Each point is reached from the start by the listed moves, each made once or not at all, plus a little noise. Say if it took an odd or an even number of moves. Then give how often each move was made.

Moves:
(1): [52,-41]
(2): [52,69]
Start: [-7,-6]
Points:
[45,61] -> odd (0, 1)
[-7,-7] -> even (0, 0)

Moves:
(1): [19,42,-51,15,-18,-3,31,-41,34]
(2): [-3,35,6,-14,12,-39,-29,11,17]
(3): [5,35,-6,-11,25,5,3,15,-30]
(4): [-51,5,29,29,-38,-19,5,41,9]
(5): [-45,51,29,-14,15,44,9,-50,-4]
(6): [10,2,-8,-68,-19,27,-12,-5,16]
(7): [-30,8,-31,15,-34,-51,-9,-53,-25]
(8): [-34,15,-37,-31,-11,-11,28,5,-6]
(9): [17,8,8,13,3,-49,13,9,21]
Start: [13,-15,-23,-5,7,-2,-27,18,-2]
Points:
[-19,178,-79,-114,14,-23,18,-38,46] -> odd (1, 1, 1, 0, 1, 1, 0, 1, 1)
[-37,124,-77,-69,-37,-19,-38,-123,33] -> odd (1, 1, 0, 0, 1, 1, 1, 0, 0)
[-48,107,-74,33,-47,-110,-23,-12,1] -> odd (1, 1, 1, 1, 0, 0, 1, 0, 0)
[-82,99,1,-45,-44,-44,-20,-26,-14] -> even (0, 0, 1, 1, 1, 1, 1, 0, 1)

Moves:
(1): [11,-5,-44,-30,2,11,19,11,-24,-6,10,-7,3,11,4,-11,34,12,20,2,-3,-10,1]
(2): [34,-4,-37,-22,18,16,18,-34,-14,1,-37,10,3,-11,-9,23,6,-30,-1,11,17,-23,-2]
(3): [26,-50,3,-3,32,14,3,-63,-15,30,-45,27,27,-2,-16,26,11,-17,43,7,7,-24,14]
(4): [31,24,14,18,-18,30,-24,10,6,17,-67,47,-20,47,-57,-16,44,-50,-10,-5,12,3,-39]
(5): [5,-19,78,46,22,23,-5,1,51,-12,-9,14,34,20,17,0,-21,-53,22,27,-11,25,11]
(6): [-14,-40,-1,-8,11,-21,-13,-42,-3,14,-9,-21,3,7,17,22,-51,18,-18,10,16,2,18]
(7): [20,-18,-29,0,10,10,-15,0,-13,-1,-15,0,19,-4,29,7,4,-5,34,10,27,-16,36]
(8): [7,-27,24,24,1,3,22,-16,-8,-8,7,1,-17,-6,10,21,-16,-7,-6,0,24,17,30]
(9): [-22,-10,-7,8,11,13,1,-23,-4,20,-8,26,15,3,2,3,-28,32,-35,-11,-8,14,-11]
(10): [-3,10,-15,23,-7,10,3,15,-2,3,-27,16,-9,7,-10,-33,24,-20,0,-20,2,22,-19]
(11): [59,5,13,33,19,15,-17,-2,60,2,-4,-34,-14,-2,8,-34,-26,-47,43,28,53,12,49]
(12): [-27,30,-12,25,19,0,-12,-9,-24,5,-39,28,25,44,-22,-23,27,23,-4,2,-5,-14,-5]
(13): [3,-9,-39,7,6,16,15,18,-1,8,1,-39,-17,-12,15,-9,-7,2,-20,1,6,-15,12]
(14): [46,1,-33,5,-1,13,11,-15,-39,19,-56,-1,-18,-7,7,-19,-9,11,-16,-6,39,-16,-28]
(15): [13,-2,5,5,5,14,8,-23,13,4,16,-7,-3,5,16,20,-5,-14,5,-18,29,7,-24]
(16): [-15,4,-13,4,-10,5,15,-23,-10,20,-9,-6,11,-2,12,-21,-8,5,-44,-8,29,-6,-12]
(17): [12,-1,-2,-22,9,-25,-3,18,0,3,-8,24,24,16,-17,6,54,13,17,17,-33,-16,2]
(18): [-30,4,-6,3,-9,0,9,-10,10,-6,13,7,-7,0,16,-5,5,17,1,-5,14,-10,-17]
(19): [-11,-54,57,-63,46,-27,-6,-17,-6,10,7,39,23,-7,-17,58,7,-5,31,-7,-13,-25,-2]
(20): [-38,-11,-5,51,20,6,3,19,-23,48,-30,21,35,9,4,-8,-30,10,-20,48,-19,28,10]
Start: [-54,21,-42,46,-41,4,-27,-22,1,-3,8,17,-14,12,29,-16,-2,-33,-9,-11,23,-22,17]
Points:
[27,-62,-75,148,69,50,-54,-152,-25,101,-222,127,64,114,-14,-2,26,-109,67,114,131,-67,120] -> odd (0, 1, 1, 1, 0, 1, 1, 1, 0, 0, 1, 1, 0, 0, 0, 0, 1, 1, 0, 1)
[31,-60,6,18,86,41,-19,-55,66,16,-70,100,64,46,11,-9,49,-130,87,42,27,-28,42] -> even (1, 1, 0, 0, 1, 0, 0, 0, 1, 1, 1, 0, 0, 0, 0, 0, 1, 0, 1, 0)
[-173,-39,-165,133,17,22,35,-53,-89,101,-87,68,54,87,55,-76,1,73,-119,25,45,-9,26] -> odd (1, 0, 0, 0, 0, 1, 0, 1, 1, 1, 0, 1, 1, 0, 0, 1, 1, 1, 0, 1)
[-45,-38,37,79,56,31,-64,-51,38,53,-129,117,42,142,-30,5,68,-116,11,-12,26,-34,-27] -> odd (0, 0, 0, 1, 1, 1, 0, 0, 0, 1, 0, 1, 1, 0, 1, 0, 1, 0, 1, 0)
[-18,-99,-71,86,98,43,-72,-148,-108,168,-277,213,103,123,-38,24,51,-36,17,17,83,-57,-32] -> even (0, 0, 1, 1, 0, 1, 1, 0, 1, 1, 0, 1, 0, 1, 1, 0, 1, 0, 1, 1)

Moves:
(1): [-15,-1,-45,16,44,-8,-5,11,20,20,-23,-16,12,1,-12,2,15,17,3,13,13,14,24,-10,-6,-26,-7]
(2): [1,-23,-24,-16,21,-5,14,16,13,-2,-30,40,1,17,-7,15,-3,-24,8,-14,5,44,26,-20,3,-25,-28]
(3): [34,-4,-3,13,-14,-41,-14,-2,17,26,29,27,17,-41,-14,73,7,13,-32,13,35,-37,1,-49,-7,15,-14]
(4): [10,26,5,42,-8,-14,-3,28,-29,-26,53,1,15,-15,-4,43,40,-22,-29,-6,-31,-3,58,-18,0,4,6]
(5): [18,-35,-20,-10,-17,-24,-3,18,1,9,-1,19,-17,7,-15,-21,32,-13,7,-13,10,-35,30,-4,-2,4,-4]
(6): [41,8,12,17,9,21,10,38,-15,-16,-17,6,-15,-6,34,11,7,-8,-21,2,7,-2,-12,16,11,-15,-18]
(7): [-21,24,25,-25,16,11,-15,-1,-23,29,16,2,1,-10,13,-22,-45,21,20,5,1,0,-12,9,20,-2,25]
(8): [-29,12,5,10,-7,23,-1,-10,-42,-10,24,-7,22,-8,-39,10,-38,20,-32,0,1,-5,-11,26,-36,-20,20]
(9): [-25,-6,12,-10,-25,15,18,0,4,-28,6,3,1,25,10,13,9,-2,13,-4,-12,16,-22,26,-2,5,32]
(10): [-29,11,16,4,-5,-13,16,0,-11,-4,-10,-8,-8,-18,-5,1,-1,-12,1,4,13,11,-11,13,2,-9,19]
(11): [-37,22,9,-11,29,-49,-5,-8,6,12,-29,-41,5,8,4,1,21,-15,7,-22,-2,-7,-24,-59,34,-32,-18]
(12): [16,-12,15,26,-17,-25,-4,40,20,24,5,4,-13,26,17,20,-20,-1,-8,-7,-4,-2,27,-53,14,-7,-21]
(13): [-20,-4,-11,-12,12,17,-19,20,6,31,-11,22,1,8,-7,-27,-7,-3,-20,-16,-11,-1,-5,7,-26,-17,-2]
(14): [22,-3,-19,7,-21,4,47,5,17,-2,4,-23,8,-45,-20,4,55,36,28,-35,-32,-35,10,-30,-30,0,18]
(15): [-3,-30,16,-45,-12,-15,18,36,11,-4,-36,-13,-31,3,7,-56,1,-3,-1,-32,9,2,-21,33,-9,32,11]
(16): [0,-8,-5,-1,4,-36,-10,31,-7,-5,40,32,-20,-14,2,-8,-9,-5,35,10,1,-5,35,47,-47,17,-33]
(17): [-34,-11,-18,-8,-6,19,19,12,11,-30,-5,-19,13,-2,-39,-8,35,5,2,13,14,37,-22,-25,-4,-28,4]
(18): [9,0,1,-1,8,-20,-1,13,21,1,-24,25,4,1,-31,-28,16,10,10,-17,-8,-6,28,-3,-7,2,-6]
(19): [32,6,-14,-9,29,26,-5,19,37,20,1,-5,25,18,39,0,-22,-30,-22,21,-26,-8,18,1,50,-33,-11]
(20): [-6,41,-4,-22,3,43,28,10,10,-9,-20,-10,3,9,-9,-10,27,27,-7,20,14,32,1,10,-14,5,-28]
(21): [17,21,-15,-10,15,27,-5,5,4,6,-1,-8,-2,18,7,14,-9,-11,2,2,6,8,-20,-24,-6,-8,6]
(22): [48,10,-32,3,60,44,21,-31,9,39,26,36,-13,3,-25,-7,8,14,-37,-5,23,7,-12,-18,-30,-17,-15]
(23): [46,9,19,-23,1,16,18,5,-1,21,2,2,6,-2,11,10,11,-1,24,-3,5,17,4,2,13,-3,-3]
(24): [-59,-26,4,-6,22,-9,-14,-17,-8,10,10,12,-4,12,18,-49,-21,14,-29,47,-14,1,4,12,-25,-17,32]
Start: [17,-16,9,18,50,-6,19,41,-29,2,-14,2,-9,20,-54,7,32,-16,27,-8,-14,23,0,70,17,14,3]
Points:
[-62,11,-43,-24,210,-103,-22,97,21,114,-15,38,18,11,-8,32,-35,-46,21,69,14,41,41,-12,36,-106,-23] -> even (1, 1, 1, 0, 0, 0, 1, 0, 0, 1, 1, 0, 0, 0, 0, 1, 0, 0, 1, 0, 1, 0, 0, 1)
[-20,46,-83,-64,207,53,56,81,-36,154,25,20,-3,7,-127,-96,70,88,32,-8,1,12,21,39,-136,-102,-6] -> odd (1, 0, 0, 0, 1, 0, 1, 1, 0, 0, 1, 0, 1, 1, 0, 1, 0, 0, 0, 1, 1, 1, 1, 1)
[83,-10,-60,-7,147,-6,134,249,-8,76,25,102,-28,-47,-166,0,141,58,-32,-13,56,69,125,-15,-143,-82,-34] -> even (1, 1, 1, 1, 1, 1, 1, 1, 0, 1, 0, 1, 0, 1, 1, 1, 1, 1, 0, 1, 1, 1, 1, 1)
[-68,25,-50,-9,128,16,61,93,-50,-28,64,46,1,64,-174,-45,146,9,-30,19,-10,61,44,41,-122,-69,0] -> even (0, 0, 0, 1, 1, 0, 0, 1, 1, 0, 1, 0, 0, 0, 0, 1, 1, 1, 0, 1, 1, 1, 0, 1)
[-58,-14,-16,34,103,-94,43,173,48,6,-43,23,-8,40,-74,27,119,41,-1,60,27,64,44,-19,-34,-65,-75] -> odd (1, 0, 1, 0, 0, 1, 0, 0, 1, 0, 1, 1, 0, 0, 0, 1, 1, 1, 0, 1, 0, 0, 0, 1)
[-53,-53,-33,-67,69,76,31,175,26,47,-46,-4,-9,107,-74,-122,10,-9,-81,27,-14,56,-1,53,-39,-72,13] -> even (0, 0, 0, 0, 1, 0, 0, 1, 0, 0, 0, 1, 1, 0, 1, 0, 1, 0, 1, 1, 1, 0, 0, 1)
[4,26,19,-26,58,68,119,209,-48,29,-14,45,-8,-23,-104,6,44,37,56,-30,0,113,30,72,-75,-87,-42] -> even (0, 1, 0, 0, 0, 1, 1, 1, 0, 1, 0, 1, 1, 1, 0, 1, 1, 0, 0, 1, 0, 0, 1, 0)
[-67,-21,-14,-98,146,-60,30,186,3,95,-69,-3,7,13,-125,-138,41,-25,58,-46,6,34,28,106,-2,-104,-1] -> odd (1, 0, 0, 0, 1, 0, 1, 1, 0, 1, 1, 0, 1, 0, 1, 1, 1, 1, 1, 0, 0, 0, 1, 0)
[56,9,23,68,52,-150,-1,164,41,25,67,45,30,25,-28,123,75,-67,3,-22,-60,-30,121,-36,50,-16,-64] -> even (0, 0, 1, 1, 0, 0, 0, 0, 1, 0, 1, 1, 0, 0, 0, 1, 0, 1, 1, 0, 0, 0, 0, 0)
[48,15,-14,50,43,-49,78,119,15,41,13,37,47,-63,-124,95,173,20,25,-63,-43,2,84,10,-43,-14,49] -> odd (1, 0, 1, 1, 0, 0, 0, 0, 1, 1, 0, 0, 1, 1, 0, 0, 0, 1, 0, 0, 0, 0, 1, 0)

Moves:
(1): [4,-7,-12,9,-28,-15,4,-23,42,7,11,-42,-31,29,-2,-9,8,-39,3,43,25,-25,33,23]
(2): [-73,-17,15,-62,1,-3,12,-24,-68,2,14,4,41,-14,-18,36,25,-42,-10,28,30,38,-14,34]
(3): [-4,-16,-14,9,23,28,-29,6,4,24,-19,-5,38,-19,-13,8,2,-41,45,-8,-58,-1,-18,19]
(4): [10,40,-10,30,-18,11,-46,29,4,4,-10,-30,-22,-15,46,38,1,-23,33,-9,52,26,34,22]
(5): [19,-29,-15,-10,-3,11,38,47,16,-12,27,39,1,13,7,-47,-21,-26,43,-63,29,29,39,69]
(6): [52,-23,39,23,11,15,-21,3,26,6,35,-9,28,13,-5,0,-44,-14,-49,36,48,40,-44,-44]
(7): [-29,17,-23,15,-8,30,39,17,12,4,1,0,9,-23,-3,-10,37,-24,-5,-1,-7,-27,12,-7]
(8): [12,66,-3,30,-21,-36,41,-23,-19,-3,-9,0,20,-4,-8,-1,26,-4,7,11,18,22,-9,-18]
(9): [-5,16,-28,-5,62,-7,54,12,-31,-11,54,-53,21,45,0,40,-47,-14,-7,-30,-58,-56,38,-12]
(10): [10,10,17,-14,40,45,-28,19,-44,-19,17,10,-49,19,-48,60,51,-30,2,13,-35,26,-7,33]
(11): [-20,-67,-5,72,-37,-20,5,7,-21,10,54,27,-4,-31,7,3,45,-26,14,-76,-22,33,5,-23]
(12): [-3,52,-25,-36,-50,44,-3,-12,-12,-43,19,25,2,-25,21,-9,-34,-31,-33,8,-43,17,13,6]
(13): [-17,3,37,-5,10,-27,-34,44,69,-31,37,-20,-9,-10,12,-30,3,14,33,17,2,56,-32,-7]
(14): [19,-6,-10,24,-23,-16,-20,32,16,9,22,4,19,-77,-26,-26,-26,19,16,12,26,-23,0,9]
(15): [-25,-10,0,9,-33,10,-19,28,-13,-39,-7,-10,20,-19,-18,24,-24,-7,5,-7,17,1,13,-17]
(16): [-7,19,10,-22,-21,-6,7,9,-8,40,-6,26,19,23,-47,-26,49,30,-35,8,-2,29,24,-60]
(17): [4,-4,16,-11,48,-35,22,8,-13,-17,-18,5,13,-1,28,28,-7,-13,-12,33,-18,-4,0,-13]
(18): [34,-7,14,16,16,-17,15,-10,8,9,-5,4,-34,18,24,-52,-61,-44,17,-22,18,-30,24,0]
(19): [-21,12,-64,5,6,0,29,5,-50,15,-2,8,-48,-4,8,-12,-10,43,14,30,-30,-3,-14,-6]
(20): [41,0,28,-13,3,-14,-36,-18,-35,10,-45,-12,10,-15,-8,-9,39,35,-11,24,21,-32,-23,-35]
(21): [0,5,-42,9,6,-30,-13,22,-16,-33,-29,15,-5,16,-13,-29,18,-6,-45,-13,29,-72,-8,24]
(22): [-18,-14,-8,9,52,1,7,-28,-18,-47,-2,-19,-16,-22,8,-16,20,27,-33,-3,-4,19,63,-12]
(23): [-47,9,36,8,4,28,-25,-10,-15,5,53,19,16,14,17,-12,-4,-25,22,18,-14,-16,33,-4]
(24): [5,2,-53,-4,-18,-43,-12,-17,12,-19,7,56,-43,-22,-46,12,-12,-7,41,-41,39,-15,20,-47]
Start: [-24,-16,-18,-11,10,-5,23,26,-1,-28,33,39,55,-7,-1,-45,-13,46,-43,17,7,36,20,21]
Points:
[-111,-38,-112,74,-65,-164,116,11,-75,-107,52,99,38,-53,-50,-41,43,-168,-25,-28,139,-46,96,-25] -> even (1, 1, 0, 0, 0, 0, 1, 1, 0, 0, 1, 0, 0, 0, 1, 0, 1, 1, 0, 0, 1, 0, 0, 1)
[-127,-67,-7,39,-16,124,-44,73,-137,-100,162,117,117,-52,-55,-26,-3,-243,-78,-5,-30,42,29,41] -> odd (0, 1, 1, 0, 0, 1, 1, 0, 0, 1, 1, 1, 0, 0, 1, 0, 0, 1, 0, 0, 1, 0, 1, 0)
[51,29,-74,-4,30,-49,47,48,-31,6,87,31,-24,-10,-158,-67,24,-30,-22,25,35,-120,138,-75] -> odd (1, 0, 0, 0, 0, 0, 1, 0, 1, 1, 0, 0, 0, 1, 0, 1, 0, 1, 0, 1, 0, 0, 0, 1)
[115,-70,39,25,82,-116,-95,75,87,-39,46,58,77,-119,-34,-114,-119,-3,35,68,84,26,-53,-97] -> even (0, 0, 1, 0, 0, 1, 0, 0, 0, 0, 0, 0, 1, 1, 0, 0, 1, 1, 0, 1, 0, 0, 0, 1)
[-63,-122,87,10,86,-10,-23,100,30,-98,138,-1,163,-119,3,-160,-65,-131,23,127,121,61,103,37] -> even (1, 1, 1, 0, 1, 1, 1, 0, 0, 0, 0, 0, 1, 1, 1, 0, 1, 1, 0, 1, 0, 1, 1, 0)

Moves:
(1): [19,21,-7,19,7,15,-9,8,29,-1,-14,14,-19,22,14,25,0,-28,-12,11,12,20,3,12,36,-3,4]
(2): [13,2,-19,-7,44,19,26,24,-40,0,57,28,-27,-6,19,8,5,-13,-49,-13,3,7,41,12,56,-18,-14]
(3): [-17,2,18,11,5,-9,6,47,2,21,-34,9,38,7,-27,11,27,2,-2,-7,18,-17,5,45,-2,22,25]
(4): [-3,-23,-14,6,-37,6,0,27,31,7,9,-5,6,-20,8,8,-12,19,-22,-6,-12,-7,-23,-27,25,23,15]
(5): [23,-1,-28,31,15,24,-22,-24,-27,19,-16,7,6,32,18,21,-12,4,9,-22,33,-1,-18,-18,58,-32,-18]
(6): [-58,-17,13,-15,2,-29,11,-24,-30,-22,29,-21,-15,50,-10,9,-21,-11,3,-10,6,5,23,19,27,19,18]
(7): [-22,44,11,17,-13,0,-16,5,2,-3,-6,1,22,-8,3,-11,16,-5,2,31,-15,-2,5,-5,24,-5,22]
(8): [-7,-28,-28,-11,12,-3,-12,-10,-11,59,-2,-17,-23,15,-24,-12,15,11,8,-26,-1,10,3,-12,-10,29,-12]
(9): [1,11,-21,-61,-5,-6,15,-35,-16,-26,-4,-25,2,3,9,3,14,6,-2,-6,-23,13,16,-2,17,-6,-35]
(10): [32,-65,-4,-16,4,-46,-31,-16,-5,-8,-54,0,-13,-28,-70,-6,-43,-36,8,-22,-17,3,12,-17,-38,26,3]
(11): [5,-2,22,-11,-14,39,-12,-4,-32,9,-2,-29,1,-21,-5,-21,1,19,-11,-21,-24,16,12,-12,-8,27,-2]
(12): [12,-20,31,9,-10,-15,-13,65,21,-65,-24,33,-14,18,-19,6,30,-23,54,74,-14,-22,-29,-24,-33,10,-50]
(13): [43,10,-36,32,-42,-21,5,17,4,-12,6,22,13,-7,28,-21,3,-6,2,32,10,50,-40,10,-35,13,-14]
(14): [50,5,-23,-3,-6,22,6,-30,-30,27,4,-96,-4,5,-12,14,-3,-14,-8,-55,23,-26,24,12,9,15,-13]
(15): [-5,-4,28,-40,43,19,-33,18,-30,39,30,1,-23,-2,-5,96,-37,43,16,8,-43,-4,-23,1,45,-21,4]
(16): [-9,-6,-13,-41,-18,4,-15,-6,-8,-18,1,-12,15,-22,-13,30,20,31,-28,1,6,-16,47,-6,-40,38,-5]
(17): [-2,-28,2,25,20,-38,-4,-6,11,-19,26,16,9,-3,10,16,14,-25,19,0,-41,4,-34,-22,-30,1,45]
(18): [43,-2,19,42,-34,-35,-22,-32,23,0,-13,1,-22,-9,-9,6,2,13,46,-44,36,29,-13,-9,-5,-13,11]
(19): [-1,4,-16,-26,-11,-15,-11,59,0,-54,37,41,11,0,23,-27,-12,2,38,-1,0,11,-3,19,-24,5,14]
(20): [-67,-3,-21,23,-23,-18,10,6,-18,-3,29,-27,21,-63,26,-16,15,-24,2,-49,38,55,11,10,-5,-7,-37]
(21): [-1,9,-5,63,-24,-28,6,-14,-18,26,-19,17,-24,4,-24,-1,12,7,36,-62,-11,-4,-1,1,-11,-11,25]
(22): [41,-32,38,20,-44,16,-53,-15,-16,49,3,35,-33,-24,35,21,-10,-21,37,11,-10,-20,-46,10,-6,-7,39]
(23): [55,21,9,-6,7,-11,12,33,26,-24,-3,75,19,35,40,-7,11,-31,26,-2,34,21,-35,-15,12,40,-24]
(24): [-24,25,-3,-7,-36,6,10,20,-8,-13,14,-5,15,11,-26,-13,14,-23,-23,21,-5,7,-2,3,-15,-28,36]
Start: [-5,19,52,0,32,-24,-30,47,-21,-21,1,30,22,2,63,26,12,-2,-15,53,-22,14,-7,3,-2,45,19]
Points:
[50,-82,48,122,-78,-160,-153,190,32,-56,-15,213,-18,-50,89,23,49,-155,182,12,-60,84,-145,-68,-63,146,62] -> even (1, 0, 0, 1, 0, 0, 1, 1, 0, 1, 0, 1, 0, 0, 0, 0, 1, 0, 1, 1, 1, 1, 1, 0)
[212,62,-9,141,-139,-2,-133,48,4,86,-17,62,1,54,143,57,38,-85,50,5,82,93,-149,-36,91,75,61] -> odd (1, 0, 0, 1, 1, 0, 1, 1, 0, 0, 0, 0, 1, 1, 0, 0, 0, 1, 0, 0, 0, 1, 1, 1)
[44,25,53,21,-17,-89,-92,59,-66,-70,-18,99,-2,-3,89,163,65,23,144,-49,35,84,-51,-59,36,40,-111] -> odd (0, 0, 0, 0, 1, 0, 0, 0, 1, 0, 0, 1, 0, 0, 1, 1, 0, 1, 0, 1, 1, 0, 1, 0)
[16,-57,49,20,22,-78,-63,189,-124,-58,11,124,38,-32,21,133,52,-75,47,-52,-86,85,-75,-61,69,74,-8] -> even (0, 1, 1, 1, 1, 0, 0, 0, 1, 1, 1, 1, 0, 0, 1, 0, 1, 0, 0, 1, 1, 0, 1, 1)
[8,-48,-16,25,3,-164,-72,-33,-46,-62,-8,46,3,67,43,52,21,-146,70,-95,48,179,-41,-49,43,71,8] -> odd (1, 0, 0, 0, 1, 1, 0, 1, 1, 1, 0, 0, 0, 0, 0, 0, 1, 1, 0, 1, 0, 0, 1, 1)
[-70,14,93,16,20,-64,-136,94,-121,16,65,34,41,73,10,103,19,28,88,-19,-58,72,-53,10,59,47,161] -> odd (0, 0, 1, 0, 1, 1, 1, 1, 0, 0, 1, 0, 0, 0, 1, 0, 1, 1, 1, 0, 0, 0, 0, 1)
